Each row of a before or after table is a point. The points were changed in one or more steps. Then noise was added and the rows were shuffled. The steps act on columns, c1 being the first. What was done? A step turns or swaps two columns, mirrors them in a line or flattens them onto one, adds a multiple of one to another, or multiplies or shifts one. Angles are multiples of 10 degrees, from the lower column toward the higher: turns from -170 to 170, lines from 10 to 170 but not 90. Use the fewest steps. Two steps may share a column if one is a turn and the other turns, adds or multiplies; they go together, in the order done. Otherwise the lowest column goes first.
(in the rows, 128 means zero)

Before:
[[139 155]
 [ 80 102]
 [ 94  69]
 [ 97  83]
 [138 164]
 [ 65 118]
 [147 167]
 [ 86  98]
 [115 113]
 [128 169]
 [ 53 165]
 [ 81 175]
 [ 91  82]
 [143 143]]
After:
[[148 174]
 [141 148]
 [ 81 152]
 [140 160]
 [ 56 126]
 [ 93  63]
 [141 171]
 [128 169]
 [ 93  48]
 [ 88  75]
 [ 67  89]
 [114 106]
 [ 96  67]
 [ 79  76]]
Steps: add 0.5 times c1 to c2

Before:
[[128 147 190 168 103 158]
 [ 88 139 162 134 151  79]
 [147 162  84 154 123 112]
 [ 81 120 116 134 131 106]
 [147 132 113 116 145 115]
 [ 66 113 111 107  95  86]
 [203 131 101 133  94 135]
 [ 90 155 150 117 114 132]
 [152 122 103 144 162 124]]
After:
[[249 159  81 135 142 122]
 [ 68 131 129 133 158 140]
 [166  98  82 123 110 112]
 [ 29 165  90  86 124 149]
 [158 111  93 115 127 139]
 [157 121  64 113 160 103]
 [129 145 170 157 155  87]
 [ 54 129  96 107 119 123]
 [ 65 103 143  80 130 121]]
Steps: multiply c1 by 1.6; turn c2 and c5 by 110 degrees; shift c3 by -20; turn c4 and c6 by -90 degrees

Before:
[[166 118 103 139 139 103  77 149 142 171  80]
 [126  85 156 127 123 107 135 107 105 176 147]
 [162  77 123 115 137 102 148 176 182 169 142]
 [139 149 102 111 160 132 121 105 138 125 156]
 [159 152 140 147 133 187 119 105 108 148 158]
 [  7 160 116 133 111 137 141  96 131 116 118]
 [153 152 122  89 131 147 135 175 102 177 161]
 [155 127 122 118 164 198  39 106 159 150 119]
 [165 136 149 106 109 125 111 122 137 165 128]
 [138 155 166 124 175 116 148 118 106 112 137]]
After, 10 rows:
[[121  93 165 134 108 121 106 161 123  87 145]
 [158 112 140 114 119 135 131  95 115 106 160]
 [163 153 100 148 149 122 159 146 127  73  77]
 [138 115  97 113 155 134 140 101 100 129 156]
 [135 124 161 130 130 126 111 104  82 153 144]
 [166 121 147 116 131 132 131 120 149  88 130]
 [166 152 124 130 182 131  97 193 147  97 142]
 [153 181 120  88 105 149 108 126 115  84 165]
 [158 106 119  88 166 149 207 128 108  78 124]
 [  4 111 118 126 119 135 117  86 146 145 117]]
Steps: turn c2 and c8 by -70 degrees; flatten c4 and c6 onto the line at 150 degrees; turn c5 and c9 by -60 degrees; turn c7 and c10 by 160 degrees

Before, 9 rows:
[[ 70  79 176  79 158 132 192  83 159 212 153 181  87 169]
 [ 76 140 156 140  99  90 175 124  99 110  86  86  93 117]
 [157  64 180 125  87 178 171 118 138 127 193 146  72  57]
 [181 186 160 105 106 228 104 106 124 128 148  30 165 142]
 [131 144 103 159  65 116 150 146 116 181 170 153 115 115]
 [125  76 155 137 123 182 156 146 109 143 135  97 189  83]
 [126  76 121 139  55  99 163 216  70 128 202 105 123 150]
 [ 91 135 199 105 116  83 106 155 143 138  79 146 136 156]
 [219  97 109 213 120 182 125 110  94 165 100 129 153  95]]
After (9 x 14):
[[ 90 111 198 211 136 104 114 179 152  94 136  96 165 151]
 [ 69 132 177 152 159  97  89  69  56 162 124  83 108 168]
 [182 100 157 154 119 201 162 121 167  77 167 226  68 124]
 [ 69 148 159 180 111  83 166 163  94  60 172 151 148 110]
 [121 209 114 130 111 114 131 157  87  79  25 176 150 104]
 [156 151 180 197  69 111  88  78  64  82  82 134  52  66]
 [130 133 107 128  89 109 148 107 114 136  75 115 135  89]
 [207 176 113 174 105 172 118 122 132 119 157 121 102 106]
 [120 175 159 183 106 204  97 154  92  91 118 156 116 113]]
Steps: turn c2 and c9 by 120 degrees; turn c7 and c9 by -70 degrees; add 1.5 times c3 to c4; flatten c5 and c14 onto the line at 50 degrees; turn c6 and c13 by -60 degrees; turn c11 and c12 by 160 degrees; turn c8 and c11 by -40 degrees; shift c10 by -50

Before (13 x 24):
[[128 210 171 159 112  77 108  95 130 107 170 113 162 153  76 167 178 119
   96 154 200  24 125  96]
 [152 171 133 106 139 103  78  82 140 102 164 159 172 177  99 147 185 123
   87 153 179  90  95  54]
 [135 200 140 114 104 144 141 173 160  87 112 144 133  82  64 166  99  55
  109   7  60 127 180 149]
 [176 179 128 184 140 149  99 139 110 101 114  79 164 157 137  85  77  88
  179 155 154 176 138 192]
 [172 174  87  98  60 158 150 118 168 127 129 113 154  74  76 178  91  48
  140  59  76  92 173 135]
 [ 93 151  75 169 150 104  87  95  96 143  82  96 125 173 130 102 103 114
  156 158 103 152 136 175]
 [151 209  83 124  87 160 138 169 157 128  93 109 178  56  73 193 126 120
  100  49 105 139 185 124]
 [127 170  95 132 183 138  96 153  64 130 109 102 178 136 138  84 102  94
  156 163 119  94 132 149]
 [157 192 141 177 133  77 162 130 143 125 129 142 154 191  95 175 170  92
  103 149 178  54  61  48]
 [167 183 151 144  92 130 133 134 117 170 121 132 185  77  80 164  80  81
  124  53  52 148 184 127]
 [124 142 101 162 109 119 115 143  73 151 124 135 132 128 152  71 128 121
  182 119 137 141  98 186]
 [145 213 142 132 111  65 129  82 107  95 137  94 149 163  74 107 150 120
   89 133 194  65  67  28]
 [142 151 112 139 176 106  90 110 146 155  84 121 150 113 135  79  79 144
  141 141 134 111  99 186]]
After, 13 rows:
[[165 185 179 182  86 127 145 126 127 166 188 136 139  79  79 166 104 123
  124 105  54 150 112 132]
 [151 154 103 146 179 109 112  91 128 156 114 121 143 121 130  84 112 124
  141 128 133 117 185 180]
 [121 147 123 134 106 119 140 111  70 153 108 139 162 134 158  80 161 101
  184 120 134 136 127 180]
 [ 88 141 112 123 155 105  92  87  88 138 158  98 170 176 129 100 131  77
  154 134 100 154 153 174]
 [148 215 143 152 113  70  85 125 104 105  70  96 133 167  75 105 181 130
   90 134 194  64 133  27]
 [153 209 108 178 100 159 167 133 149 135 191 102 123  56  75 201 150  87
  100  98 103 149 152 125]
 [152 172 136 177 140 102  83  74 147  98  90 161 105 176 106 135 211 133
   91 137 175  88 113  52]
 [174 186 159 167 140 148 139  99 107 103 148  79 181 154 137  84 103 108
  177 136 155 179 130 192]
 [158 193 164 151 133  78 127 157 140 126  63 144 177 190  92 181 205 114
   96 139 183  50 151  49]
 [132 176 142 177 174 141 151  95  64 131 145  97 127 146 136  89 129  79
  165 145 125 103 122 142]
 [137 201 196 134  99 134 178 143 160  97 184 142 116  83  56 163 125  91
  108  75  61 125 132 152]
 [119 213 157 160 118  76  98 103 153 107 108 107 155 151  75 167 206 155
   96 133 201  28  88  94]
 [172 171 175 152  63 154 115 149 167 125 170 115  97  72  74 171 113  50
  143  97  72  90 126 134]]
Steps: turn c3 and c18 by 60 degrees; swap c4 and c13; swap c7 and c8; turn c11 and c23 by -110 degrees; turn c9 and c23 by 20 degrees; shift c17 by 30; multiply c20 by 0.4
